Each row of a before or after table is a point. One or more steps were done to the points. Then noise was added and the rows were shuffled. The steps act on columns, c1 being the first. Name the steps. A step turns or swaps two columns, mirrors them in a line or flattens them onto one, adds a multiple of one to another, or multiplies or shifts one. Angles are multiples of 10 degrees, from the lower column toward the higher: turns from -170 to 170, lines from 10 to 170 but not 90. Use the fewest steps. Two steps may share a column if one is a turn and the other turns, adds or multiplies; they go together, in the order done. Otherwise the lowest column goes first.

Before (13 x 2):
[[-45  23]
 [-24  13]
 [-13 -15]
 [-23   8]
 [ 44  11]
 [ 36  20]
 [-11  -2]
 [ 53  28]
 [-14  39]
 [ 46  38]
 [-50 -67]
 [ 30 -40]
 [ 32  39]]
After (13 x 2):
[[ -3 -12]
 [ 18  36]
 [ 29  53]
 [ 10  44]
 [-67 -52]
 [  7 -23]
 [ 38  45]
 [-39  30]
 [-14 -13]
 [ 14 -24]
 [ 40  32]
 [ 21 -46]
 [ 38 -14]]
Steps: swap c1 and c2

Before (10 x 4):
[[ 51  61 -77   1]
 [ 78  65 -49 -37]
 [ -4   0  -7 -20]
 [-35 -12  -2  -7]
 [ 61  69 -24  -9]
 [ 16 -32 -30   1]
 [-21 -17  19  10]
 [ 33 -25 -19  17]
 [  3  -8   7   9]
 [ 52  65 -48  12]]
After (10 x 4):
[[ -2  17 -15   5]
 [  8 -28 -36   9]
 [  6 -75  62  28]
 [-13  -6 -12 -21]
 [  1   6  -5   9]
 [ 21 -52  62  32]
 [-11  -8   3 -21]
 [ 20 -25  74  21]
 [ 17 -15 -23  35]
 [  3 -50  62   5]]
Steps: flatten c1 and c4 onto the line at 60 degrees; swap c2 and c3

Before (9 x 9):
[[ 56  51  29  -6 -16  23  13 -19 -78]
 [ 24  44  14 -13  17  54  49  22 -28]
 [ -1 -57 -84  54 -21   7  28   7   6]
 [ 41  24   0 -21 -29  31  28   0  27]
 [ 28 -19 -38  58   8 -16  -2  31  11]
 [ 12  24  37 -12   6 -10  44 -27 -18]
 [ 40  23   1 -46  30  12   6 -21 -35]
 [ 36 -34 -83  36 -13 -45  50  35   1]
 [-14  18 -81  28 -14 -25  21  10  24]]
After (9 x 9):
[[-44  18 -35 -44 -20  13   1 -22  10]
 [ -8 -34  11  37 -39 -49  92  34  29]
 [-26  47 -36 -18 -13  52  31  27 -30]
 [-15  51 -83  -7 -57  17 -10 -18  -4]
 [ 22 -59  19  53 -11   3  75  11  45]
 [ 18  15  36  28   6 -24  67   8  35]
 [  2  26  20 -30 -49  32  18   0 -26]
 [-22 -18  14  58 -20 -13  25  34  27]
 [-12  25 -39 -12  -9 -11  10 -28 -44]]
Steps: mirror c1 and c5 in the line at 120 degrees; turn c3 and c7 by -40 degrees; turn c3 and c9 by -110 degrees

Before (11 x 12):
[[-29 -19 -15  21 -10 -44 -29  38  36  31 -42 -32]
 [ 19  12  12  59  62 -20 -48 -16 -11  40 -27 -35]
 [ 20  50  36  29 -20 -51  28 -41  42   3  -5 -34]
 [ -1 -40  41 -14  55 -50 -36  41  36  29   3 -38]
 [-29 -25  30  27   0   3  26  41  -3 -21 -14 -42]
 [ 10  50   8  70 -11   9 -37  38  46  49 -23  24]
 [ 41  -3   3  63 -17   0  49  21 -36 -26 -26  36]
 [-30  40  -3  55 -10 -25 -50  31 -12  40  33  29]
 [ 56 -25 -31  77 -26  38  33  26  42 -32  23  36]
 [-36 -11 -32  -6   2  14  46  47  32  -4  37  50]
 [ 48 -23  -4 -22  20   3 -22   7 -42  27 -10 -46]]
After (11 x 12):
[[ 46 -29 -14 -22  11   3 -25   9 -61  28 -11 -48]
 [-29 -26  18  29  -6   6  28  40 -15 -24 -15 -40]
 [-33 -15 -39  -6   5  12  44  47  24  -4  40  50]
 [-28  40 -11  56   4 -26 -44  28   9  40  33  34]
 [-28 -15 -25  21 -16 -43 -33  39  30  28 -42 -28]
 [ 44   6  -7  61 -19  -1  49  17 -34 -28 -24  37]
 [ 18  -8   1  56  62 -22 -49 -19 -16  38 -29 -38]
 [ 17  52  25  25  -1 -48  27 -42  69  -3  -6 -35]
 [ 11  53  -3  71  10  10 -39  36  69  54 -23  25]
 [  2 -60  33 -17  37 -50 -33  38   7  31   4 -40]
 [ 56 -17 -40  78 -34  43  32  26  32 -37  25  36]]
Steps: turn c2 and c5 by 20 degrees; add 0.5 times c2 to c9; shift c3 by -10

Before (9 x 20):
[[ 19  67 -22 -44 -15 -24  12  -7   8 -58  -2 -20  -3  37  38   9 -13  39
   25   9]
 [  8 -19  21  17   6  30 -50 -63  51   3   9 -27  10 -55 -19  -7 -17  23
  -16  -5]
 [ 37 -40  43 -33 -57 -64  17  27 -51 -44 -59 -66 -32  29  45 -64 -60 -39
   49  11]
 [ 15 -24  39  18  -9  64  15 -39  26 -10  15 -11  34 -46  -7 -49  12 -24
  -40 -16]
 [ 73 -51  36   7 -79  -7 -11  42 -16  21  -9 -30  12 -27 -13  50 -73  48
    1   1]
 [-39   4 -30 -31   5  -6  -8 -49 -21 -62   3  17 -25  17  38 -12   6  10
  -18  -7]
 [-43 -21  36  32  35  46 -10 -33   7  22  36 -28  25 -23 -36 -35   0   6
  -21 -32]
 [  2  25 -22 -24  13  19  13 -21  -6 -50 -23 -14 -42  15  36  28 -32   6
   30 -63]
 [ 22  54 -13 -57  20  -6  -4   3 -48 -54 -67  13 -64  53  56   0   2  13
   43  32]]
After (9 x 20):
[[  25   52  -12  -55   22   -5   -3    3  -49  -55  -67    8  -66   54
    54    1  -10    6   45   33]
 [ -47  -23   36   33   36   48  -12  -23    7   18   37   -6   28  -21
   -37  -36   18   30  -22  -34]
 [  73  -54   33    7  -81   -5   -9   29  -15   19  -13  -10   15  -29
   -13   50  -90  -28    2    1]
 [ -39   10  -27  -28    2   -5   -7  -36  -20  -63    2    0  -24   16
    39  -10   -5    6  -20   -8]
 [  38  -49   44  -33  -58  -68   16   21  -50  -47  -54   -8  -34   30
    44  -64  -36 -104   44    9]
 [  16  -24   39   18  -10   65   15  -26   28  -11   14   -7   37  -46
    -4  -46   53   29  -41  -12]
 [  10  -25   18   14    6   29  -52  -46   52    6    8   -4    9  -58
   -16   -8  -13   15  -16   -8]
 [   4   23  -21  -23   14   19   12  -18   -6  -50  -24    4  -40   16
    35   28  -17  -13   29  -66]
 [  22   63  -21  -44  -15  -26   10   -3   11  -58   -1   12   -2   38
    41    7  -50    5   25    8]]
Steps: flatten c2 and c12 onto the line at 10 degrees; add 0.7 times c6 to c17; turn c17 and c18 by 50 degrees; multiply c8 by 0.7

Before (9 x 32):
[[ -3  22   6 -47  -2   6  86 -47 -17 -31   4 -19 -14  60 -36 -29 -45  -5
  -30 -37 -29  -5  26  -8 -22   1 -14  20  11 -28  -9   5]
 [ -3 -17  -2  30  -9   9 -42 -76   3  19   1  40 -16 -11  18 -29 -16  23
   12  -7  81  -2 -50  -4 -22 -40 -21   9   1  24 -21   0]
 [ 38  25 -23  29  32  22 -15  83  22  36 -17  -8 -16 -14 -27 -84 -21  -4
   13 -13 -18  58 -42  45 -53 -24 -57  25  37 -56 -26  -9]
 [  8  -5 -31  -6  -3  -7 -11 -43  23 -24  23 -12   0  30 -43  11 -20 -33
   28 -39 -18  42   4 -38 -51  34 -48 -21  36  38 -19 -16]
 [  2  17 -39   3   8 -17 -19 -25 -35 -19 -11  -2  44  -5 -50 -81 -16  11
   -8 -44 -27   3  41  85 -16   9   1  22  14  -4  35 -15]
 [ 14  23 -16  44  29  26  11 -38  26 -22   2  -7  13   7  -6  25  -6  29
  -76  -3 -12  -2 -28  -6   9   2 -34   4  39 -22 -26 -22]
 [  3  -5 -36  -8  -9 -11 -41 -25  14  13  -3  30  61  13  25  -9 121   8
   18 -40 -15  12  -1  10 -33  13 -10 -23  -6  44 -41 -11]
 [ 21 -79 116 -22 -10  27 -38 -31  -4   5   2  57  15  -9 -19 -37 -24 -96
   27  23  53  10 -49 -28  29  26 -13 -51  15   6 -18   1]
 [ 18  21  13 -49  -3  23  69 -78  14 -16  64 -17 -28  10 -41 -63  -8  14
    1 -33  15  -1  -4 -46 -26  32 -44 -87  -3  36 -15 -29]]
After (9 x 32):
[[  9 -10 -36  -8  -8 -11 -40 -25 -10  14  -2  30  61   9  24  -8 122   8
   17 -40 -15  12 -10  10 -33   9  15 -25  -7  44 -26 -11]
 [ 13  18 -16  44  29  26  12 -37  -1 -22   2  -7  12  17  -4  25  -6  29
  -75  -3 -13  -2 -38  -6   9  -4   3   4  39 -22  -4 -23]
 [  7  18 -40   2   8 -17 -19 -26   1 -19 -10  -2  43   5 -50 -80 -16  10
   -7 -44 -27   3  53  83 -17   5 -15  21  13  -4  24 -16]
 [ 23 -19 -31  -6  -3  -7 -12 -43 -20 -24  22 -12  -1  23 -43  11 -20 -33
   28 -40 -18  41 -11 -38 -51  26  -4 -21  36  38   6 -16]
 [ 31  13  14 -49  -3  24  70 -78  -8 -15  64 -17 -28  20 -41 -62  -7  14
    0 -34  15  -2 -13 -45 -26  18  -5 -86  -3  37   9 -28]
 [-23  -9  -1  31  -9   9 -42 -75  30  20   2  40 -16 -18  18 -29 -16  24
   13  -6  82  -1 -40  -4 -22 -33   4   9   0  23  -7   0]
 [ 21  29 -23  29  32  23 -14  84  10  36 -16  -8 -17   0 -27 -84 -22  -4
   12 -13 -18  57 -47  44 -52 -40  -3  26  38 -55   6  -9]
 [ 31 -64 116 -22  -9  28 -38 -30  34   6   2  57  14 -47 -19 -36 -24 -96
   27  23  53  10 -34 -28  29  11   6 -50  15   5  -7   2]
 [ -1 -12   6 -47  -2   6  86 -47  -3 -31   5 -19 -14  63 -36 -29 -45  -6
  -31 -37 -30  -5  30  -7 -22   4   0  19  11 -29   0   6]]
Steps: turn c1 and c26 by -30 degrees; turn c2 and c14 by 30 degrees; mirror c9 and c23 in the line at 110 degrees; flatten c27 and c31 onto the line at 120 degrees
